Each point is reached from the start by the listed moves, each made once or not at all, plus a little noise. Is the number of moves made odd or even? Then give how often each move was made.

Moves:
(1): [2.1 5.0 7.0]
(2): [-2.1  3.1 -1.9]
Start: [-1.5  0.3 -1.7]
Points:
[-4.0  3.6 -3.5] -> odd (0, 1)
[-1.9  0.0 -1.7] -> even (0, 0)
[0.7 5.1 5.4] -> odd (1, 0)

Moves:
(1): [ 1.2 -1.7  3.6 -3.3  3.1  0.8 -1.4]
(2): [-0.5  3.5 -0.5  1.0  2.6 -1.7  1.9]
(3): [ 4.5  1.1  0.8  0.3  5.0 -3.5  5.0]
(4): [ 0.7  1.2 -3.7 -4.8  1.1 -1.6  0.5]
Start: [ 1.2  0.8  2.2 -0.6  0.5 -2.2 -3.0]
Points:
[ 1.3  0.9  2.4 -0.3  0.5 -2.1 -3.0] -> even (0, 0, 0, 0)
[ 5.6  1.5  2.8 -0.2  5.3 -5.1  2.5] -> odd (0, 0, 1, 0)
[ 0.6  4.4  2.0  0.6  2.9 -3.7 -1.4] -> odd (0, 1, 0, 0)
[ 6.5  3.4  6.1 -2.3 10.8 -6.8  2.5] -> odd (1, 1, 1, 0)
[ 3.2  0.1  2.1 -8.9  4.7 -2.7 -4.0] -> even (1, 0, 0, 1)

Moves:
(1): [-1.1  2.0 -0.4  1.0 -2.3  4.8  0.3 -2.6  3.4]
(2): [ 1.1  6.5  2.1  1.2  0.4  3.1 -0.2 -2.4 -4.5]
(3): [-1.5  2.4 -2.6  1.2  3.3 -0.1 -3.7 -1.3  2.1]
(4): [ 0.2 -2.4 -2.8  1.5 -0.8  0.0 -1.5 -1.7 -0.9]
(5): [ 2.1 -4.7  0.0 -2.3  0.0 -0.8  1.6  5.3  4.8]
(6): [ 0.9 -1.2 -1.8 -2.0 -1.5  1.2  0.9 -1.7  1.3]
Start: [ 0.1 -2.1 -2.1  0.1 -1.5  2.2  2.3  2.0 -0.2]
Points:
[-2.5  1.5 -4.9  2.5  0.4  6.6 -1.5 -1.3  5.2] -> even (1, 0, 1, 0, 0, 0)
[ 1.0  3.1 -5.2  1.7 -5.6 11.3  1.8 -6.3 -1.3] -> even (1, 1, 0, 1, 0, 1)
[ 0.7 -2.7 -7.4 -2.1 -2.4  7.1  1.3  1.8 11.0] -> even (1, 0, 1, 0, 1, 1)
[-0.5  6.3 -0.1  2.1 -3.4  9.7  2.6 -3.2 -1.4] -> even (1, 1, 0, 0, 0, 0)
[ 2.2  0.5 -4.1  0.6 -3.6  6.5  2.0 -3.5 -4.0] -> odd (0, 1, 0, 1, 0, 1)

Moves:
(1): [-1.6  0.3  0.4  0.2  1.5 -0.6 -0.2  1.7  2.8  2.1 -0.4 -2.8]
(2): [ 0.9  1.9  0.5  1.2  0.1  0.0  0.0 -0.4  0.9  0.8  0.2  0.2]
(3): [ 0.4  0.9 -0.2 -2.3  1.6 -0.1  1.6  0.5  2.2  0.6 -2.2  1.7]
(4): [ 3.1  0.6  0.4  2.1 -2.6  0.0 -2.4 -3.7 -4.6  1.1  0.2  2.4]
(5): [ 0.8  2.6 -1.1  0.7  3.4 -2.8 -0.7  5.3 -1.3  1.9  4.9  0.6]
(6): [-0.6 -0.8  0.3 -0.4 -2.2 -0.6  1.7 -3.4  1.6 -1.0 -3.2 -0.8]
(7): [ 5.7  3.9  2.6  0.7  3.6 -1.7  2.6 -7.0  4.1  6.4  1.1  5.3]
(8): [ 1.2 -2.8 -1.3  3.6 -4.6  2.0 -0.7 -0.8 -2.1 -0.8 -0.4 -3.4]
(9): [ 0.4  2.2  0.3  4.6 -1.5 -0.6 -1.4  2.5 -1.9  5.8  6.7  1.0]
Start: [ 0.4 -0.1 -1.3  1.3 -0.2 -0.1  0.0 -0.5 -1.3 -1.4 -1.1 -0.7]
Points:
[ 2.5  5.0 -2.7  9.4  0.2 -2.1 -1.3  8.2 -0.6  9.2  7.8 -3.7] -> even (1, 1, 1, 0, 1, 0, 0, 1, 1)
[ 8.5  4.6  0.0  7.2 -0.1 -3.2  3.1 -7.2  2.0  5.6  1.4  1.2] -> odd (0, 1, 0, 0, 1, 1, 1, 1, 0)
[10.7  8.8  0.9  6.0  4.5 -4.7 -0.5 -6.3 -2.2  8.8  5.5  7.8] -> even (0, 1, 0, 1, 1, 0, 1, 0, 0)
